Rows are points. Examples show where two turns around zero, p and q, send a point. Write where each new point lands after one turn and then the other. Backwards means that the second turn is done in reverse. Each puzzle has new turns, and all numbers are rounded.

Turn p:
[-1 -5 -9] -> [ 6 -7 -5]
[ 34  43 -20] -> [ 11  47 -33]
[-12 -41  36] -> [ -4 -26  49]
[ -3 -27 -26] -> [ 23 -28  -9]
[13 16 39] -> [-16  31  27]
[-30  14 -21] -> [-20 -16 -30]
Turn q:
[ -9   6 -13] -> [ 12  -5 -11]
[-15  23  -9] -> [  6   0 -28]
[ 50 -11  10] -> [-4 36 37]
[ 12 -53  -2] -> [  7 -19  50]
[-38  35  13] -> [-19 -12 -48]
Where do these land?
p, then q backwards: [ 12 -16   6] -> [  8 -14 -13]
q, then p: [-11  15  57] -> [-38 -42 -20]
q, then p: [ 27   3 -21] -> [ 0 34  0]
p, then q: [-27  -2 -43] -> [ 42 -19  22]

Turn p:
[ -8  10 -37 -44] -> [ 22 -33 -25 -35]
[ 3 -7 24 27] -> [-14  20  18  21]
[ 16 -12 -11 -17] -> [ 26  -2 -12   1]
[-21  42   6 -17] -> [-26  -1  -7 -42]
[ 10 -21 -12  26] -> [ 3 -7  1 36]
[-38 -27  21  15] -> [-6 -8 52  6]
[38 15  8  9] -> [ -4  30 -27  13]
Turn q:
[ -1 -19  15 -17] -> [ 19  15  -5 -17]
[-12  26 -11 -20] -> [-26  -9 -21 -12]
[-22  -1  13  31] -> [-13   9  37   0]
[ 76  -6   5 -24] -> [ 43  11 -52  42]
[-28  -9   3  18] -> [ -7  -1  31 -14]
[ 16 -15 -19  -7] -> [ 21 -18  -9   4]
[-31  24  -6  18] -> [-38  -8  19  -6]
Where do these land?
q, then p: [-41  18  21 -16] -> [ -3 -14   7 -50]
q, then p: [  1  -1 -11 -32] -> [ 22 -20 -15  -3]
q, then p: [ 0 15 20  1] -> [-21  -7  -3 -11]
q, then p: [ 33  22 -32   2] -> [  0 -27   9  42]
p, then q: [ 31 -40   9  -7] -> [-1  7 -6 51]
q, then p backwards: [ 9 19 14 26] -> [ 5 -6 15 32]
p, then q: [-33 -33 -21  25] -> [31 27 39  0]

Turn p:
[ 9 22  0 22] -> [31  0 -8  5]
[  9  12 -18 -27] -> [-12 -29 -16  -2]
[ 29  31  17 -23] -> [  4  -7 -48 -15]
[14  1 -7 19] -> [21 -4  8 -9]
[-73 -33  -2  36] -> [-11  36  61  51]
[ 14 -34   9 -27] -> [-33   4   4 -32]
Turn q:
[ 10 -15  -9 -21] -> [  9   3 -24  13]
[ 9 -4 -8 31] -> [ 17 -21  19  -6]
[-49  32 -14 -32] -> [-29  53  17  27]
[40 21 15 44] -> [ 27 -20  18 -52]
[-11 -35  17 -22] -> [-25 -15 -30  18]
Where do these land?
p, then q: [  5 -53  16  -9] -> [-44  34  -6  -3]
q, then p backwards: [-11   8  -2 -11] -> [-12  -5  12  -1]
q, then p backwards: [ 15 -11 -16  33] -> [ 13   7 -32  21]
p, then q: [-13   2  12  36] -> [ 12   4   5 -38]
q, then p: [ 3 43 35 10] -> [-39   0 -38  17]
q, then p: [  0  11 -45 -59] -> [ 66 -29 -15  16]

Turn p:
[ 41 -76  -4 -23   6  16] -> [  7   6  16 -37 -22 -78]
[  2  28 -14  -4   1  31] -> [  9  -2  -9   6 -35  24]
[-44  -9 -15 -26  12 -40] -> [-22  -9  57  11  25  10]
[-29  13 -27  17  -9  -6] -> [-9 28 13 10  4 32]
[-7  9 18 21 -4 32] -> [ -4   1 -30 -23  -9  20]
[ 18  29  20  11 -10  -1] -> [  7 -10 -36  17   5   7]
[  3  -4  39   6 -39 -21] -> [-34  -4 -33  10  29 -18]
[ 16  10 -18  -3  44 -10] -> [ 46 -10  22   6   1   3]
Turn q:
[ 21   7 -10  -4  -6  21] -> [ 9 14 27 -2 -3  7]
[-22  49 -35  12  11 -20] -> [-18  15   3 -11  21 -60]
[ 36  18  21   1 -25   5] -> [ 24   1  18 -35 -22  10]
[-27 -46  29  -6  56 -49] -> [-15  -6 -87  16  26  23]
[ 21 -19  -5 -18  -3  24] -> [17 12 17 17 -4 26]
[-29 -22  27 -24  13  21] -> [-18   3 -22  32 -31  21]
[ 16  24 -21   5 -35  -9] -> [ 25 -10  29 -17   2 -28]
[ 10  25 -17  35 -15  22] -> [-16  -4  45 -23   7 -10]
[-25 -35   9  -1   3 -15] -> [ -6 -26 -29  23   5  10]
Where do these land?
p, then q: [  2  33 -12 -22  10  10] -> [  0 -26  25  -4  -4  24]
p, then q: [ -6 -18   0 -60  13  20] -> [ 21 -49 -26  13 -25  16]
p, then q: [  8  20  46 -23  -4   9] -> [  3 -24   2  40  30  12]
q, then p: [-12 -26  -8  11 -33  19] -> [-11   9 -17 -38  15 -18]
p, then q backwards: [-31   4  -9 -10 -19 -14] -> [-10  -9  -8  15  15  32]
q, then p: [ 53 -16 -32  46   4 -30] -> [ 44 -56  24 -30 -14 -19]
p, then q backwards: [ 12  -4 -42  58  24 -17] -> [ 60   6 -26 -38  21  -3]
p, then q: [-31   3  42  -2  -1 -11] -> [-23  10 -16  42   7  13]
q, then p backwards: [ 6  4 15  1  6 15] -> [-14   1  -9   3  -4  15]
